Every row gives one point. Each copy is the shape, with its points in the same order, turned, moved and blurred by noise. Is it also mirrored, or only turned?

Shape (8 x 2)
[[ 21  22]
 [  1  16]
 [-15 -32]
 [ 40 -33]
 [-31   0]
 [-83  19]
 [-13  -4]
 [-29 -45]]
Copy 1 (8 x 2)
[[ 15  33]
 [ -1  18]
 [  0 -33]
 [ 53 -16]
 [-23  -8]
 [-82  -6]
 [ -7  -5]
 [-10 -48]]
Copy 1 is: only turned
Copy 2 (8 x 2)
[[-27 -16]
 [ -5  -5]
 [ 44 -18]
 [  9 -64]
 [ 22  15]
 [ 39  67]
 [ 14  -4]
 [ 57 -14]]
Copy 2 is: mirrored
Copy 3 (8 x 2)
[[ 33  -9]
 [ 22  12]
 [-30  23]
 [-21 -37]
 [  4  36]
 [ 16  91]
 [  2  20]
 [-39  26]]
Copy 3 is: only turned
Copy 4 (8 x 2)
[[ 40  22]
 [ 22  12]
 [  3 -38]
 [ 65 -37]
 [-12  -2]
 [-66  13]
 [ 12  -6]
 [ -5 -51]]
Copy 4 is: only turned

Shape (6 x 2)
[[ 12  44]
 [-23  -7]
 [-34 -13]
 [ 35  -7]
 [-39   1]
 [ 48  60]]
Copy 1 (6 x 2)
[[ 34  34]
 [-19   5]
 [-34   0]
 [ 36 -22]
 [-29  18]
 [ 74  26]]
Copy 1 is: only turned
Copy 2 (6 x 2)
[[-40   0]
 [ 15 -29]
 [ 22 -41]
 [ 11  25]
 [  1 -44]
 [-57  41]]
Copy 2 is: only turned

Shape (6 x 3)
[[-18  -6  -7]
 [ 51 -24 -39]
 [-12 -19  67]
 [ 10 -33 -28]
 [-27 -47 -25]
 [ -4  50 -23]]
Copy 1 (6 x 3)
[[ 23  -1  14]
 [-36 -54  54]
 [-19  18 -51]
 [  4 -36  20]
 [ 38 -39  10]
 [  2  37  63]]
Copy 1 is: only turned
Copy 2 (6 x 3)
[[ -7   6 -18]
 [ 17 -59 -18]
 [-20  21  64]
 [-20 -35  -8]
 [-48  -1 -16]
 [ 47  24 -29]]
Copy 2 is: only turned

Shape (8 x 4)
[[ -9   0 -19 -35]
 [ 59  45  38 -45]
 [ -9 -37 -28  -7]
 [-14  13   2   1]
 [ 43  20  -1 -12]
 [ 14  25 -27   0]
 [-29  -4   1   4]
 [ 38  32 -16  -9]]
Copy 1 (8 x 4)
[[ 36   9  14 -18]
 [-24  -4  45 -89]
 [ 40  -9 -14  10]
 [ -2  16  10  -1]
 [-10 -23  33 -33]
 [  4  -7  40   4]
 [ 11  22  -8   9]
 [ -7 -18  43 -25]]
Copy 1 is: only turned
Copy 2 (8 x 4)
[[-34  -5  15   9]
 [ 17 -68  51 -37]
 [-33  16 -25  -1]
 [  8  10  14  11]
 [ 11 -43   5 -10]
 [  5 -25  -4  26]
 [ -3  30  10  11]
 [  9 -48   2   9]]
Copy 2 is: mirrored
Copy 3 (8 x 4)
[[ 23 -52   6 -15]
 [ 95  10  38  -5]
 [  0 -43 -31 -25]
 [ 11 -24   4  18]
 [ 44   7  15 -21]
 [  4 -10  22 -17]
 [  1 -35 -11  20]
 [ 28   6  28 -25]]
Copy 3 is: only turned
Copy 4 (8 x 4)
[[ 13  13  42 -16]
 [-86   4  29 -37]
 [ 34  35  20   9]
 [  5 -14  12  -1]
 [-33  14   2 -30]
 [  4   2   3 -34]
 [ 20 -10  20  14]
 [-21   9   0 -46]]
Copy 4 is: only turned

Shape (7 x 4)
[[  4  10  35   1]
 [ 14  11  19  35]
 [-42 -58  43 -15]
 [-31 -10 -44  33]
 [ 49  33   8 -27]
 [ -3  32  35 -48]
 [ 22  43 -42 -43]]
Copy 1 (7 x 4)
[[ -9  16  29 -11]
 [ 11  37   5 -13]
 [-56  46  28  54]
 [ 17  17 -52  35]
 [-18 -22  20 -47]
 [-17 -25  62  -2]
 [ -9 -58 -13 -21]]
Copy 1 is: mirrored
Copy 2 (7 x 4)
[[ -4 -39  -8  12]
 [ 25 -30 -16  -8]
 [-11  -6 -58  74]
 [ 30  45   6  10]
 [-48 -36  17 -32]
 [-48 -45  20  28]
 [-52  11  43 -24]]
Copy 2 is: only turned
Copy 3 (7 x 4)
[[ 21  17   8 -31]
 [ 33  41 -16 -13]
 [ -8  25  86 -11]
 [ 19  20   0  57]
 [-10 -17 -46 -39]
 [  9 -36  12 -50]
 [-12 -46 -46   4]]
Copy 3 is: mirrored
